Each row of a before or after table is a point. One or more steps were done to the points. Then noise was added and the rows were shuffled. The steps act on how far a point lies along the listed directions, d1 being the first. Write out the steps. A step turns or swaps two directions, mirrors them in a line or flattens them onto one, adds a multiple of one to another, or multiplies one. Angles are multiples of 10 degrees, from the lower direction toward the higher: turns from -170 to 170, lines from 10 to 170 but not 90. Use the fewest steps. Two steps may share a direction if one is a turn and the other turns, adds or multiplies; they go together, in the order done. Otherwise the lowest direction goes first.

Directions:
(1): -2.21	1.98
(2): 1.98	2.21
Before:
-0.79	0.00
-0.80	0.26
0.48	-0.17
0.33	0.05
0.22	0.13
-0.52	0.04
0.46	0.09
-0.68	0.33
-0.48	0.32
0.46	-0.23
After (10 x 2):
0.45	0.23
-0.51	-0.60
0.47	0.24
-0.69	-0.31
-0.35	-0.34
0.22	0.40
0.05	0.26
-0.71	-0.44
-0.58	-0.16
0.15	0.28
Steps: turn d1 and d2 by -50 degrees

Directions:
(1): 2.11	-2.71	1.59	-2.59	-0.57	2.24
(2): -0.79	-2.76	-3.82	0.45	1.51	1.03
(3): -1.36	0.06	-0.49	1.53	-3.98	2.47
(4): -0.82	0.83	1.77	1.78	2.80	3.29
(5): 4.27	1.51	-1.62	1.62	-0.12	0.79
Before, 8 rows:
0.20	0.83	0.11	0.35	-0.22	-0.06
-0.65	0.07	0.01	0.37	0.20	0.08
0.52	-0.62	0.06	-0.73	0.45	0.48
0.48	-0.12	0.12	0.57	0.67	1.07
0.70	0.16	0.07	0.32	1.43	0.44
-0.04	0.33	0.87	0.60	-0.02	0.70
0.49	-0.11	-0.48	0.45	0.37	0.34
-0.20	-0.28	0.29	-0.03	-0.04	0.34
After:
0.03	0.60	-0.28	0.52	-0.41	0.24
0.61	-0.04	0.28	0.49	0.84	0.89
0.80	0.69	0.81	0.29	0.94	0.36
0.64	-0.28	0.47	-0.78	0.38	0.33
-0.20	-0.38	0.13	-0.06	0.14	0.31
-0.62	0.04	-0.03	0.32	0.40	-0.01
0.61	0.07	-0.19	0.31	0.63	0.03
-0.23	-0.04	0.32	0.75	-0.06	1.01
Steps: turn d2 and d3 by -60 degrees

Directions:
(1): -1.52	1.99	-0.06	2.13	2.23	-0.70	0.57	-2.42	2.44	-3.23	-2.27	-2.95
(2): -0.17	1.90	1.55	2.54	-3.63	-0.31	-2.49	-0.76	-0.25	-0.79	4.02	-1.79
Before, 8 rows:
0.16	-0.93	-0.23	-0.72	0.85	-0.10	0.54	0.07	-0.06	0.66	-1.12	0.57
-0.16	-0.19	-0.18	-0.10	0.41	0.10	0.53	0.10	-0.03	0.04	-0.17	0.14
-0.42	-0.28	-0.31	-0.41	0.68	0.08	0.46	-0.12	0.02	0.18	-0.88	0.47
-0.37	-0.24	-0.26	-0.05	-0.38	-0.33	0.35	0.30	-0.26	0.26	0.19	0.26
-0.12	-0.35	-0.15	-0.51	0.88	-0.06	0.58	0.16	0.33	-0.29	-0.99	0.30
0.14	0.45	0.12	0.55	0.35	0.05	0.24	-0.52	0.44	-0.67	-0.52	-0.62
0.30	-0.50	0.08	-0.60	-0.39	0.03	-0.01	0.33	-0.29	0.94	0.47	0.40
-0.83	0.61	-0.16	0.14	1.36	-0.26	0.69	-0.80	0.61	-1.06	-1.56	-0.84
After, 8 rows:
-0.38	0.48	0.27	0.50	0.28	-0.22	0.00	-0.44	0.62	-0.98	-0.26	-0.62
-0.74	0.39	-0.26	-0.12	1.52	-0.18	0.86	-0.64	0.49	-0.85	-1.74	-0.60
0.30	-0.09	-0.15	-0.13	0.78	0.19	0.63	-0.13	0.26	-0.19	-0.98	0.00
-0.31	0.46	0.48	1.00	-0.24	-0.41	-0.47	-0.93	0.49	-0.56	0.12	-1.06
0.09	0.08	0.36	0.11	-0.81	-0.09	-0.43	-0.06	-0.06	0.43	0.99	-0.29
-0.29	0.22	-0.02	0.39	0.10	-0.02	0.24	-0.17	0.12	-0.28	0.17	-0.33
-0.68	0.52	0.08	0.59	0.08	-0.11	-0.09	-0.70	0.33	-0.50	-0.17	-0.46
-0.43	-0.03	-0.13	0.25	-0.57	-0.39	0.18	0.14	-0.22	0.05	0.40	-0.01
Steps: mirror d1 and d2 in the line at 150 degrees
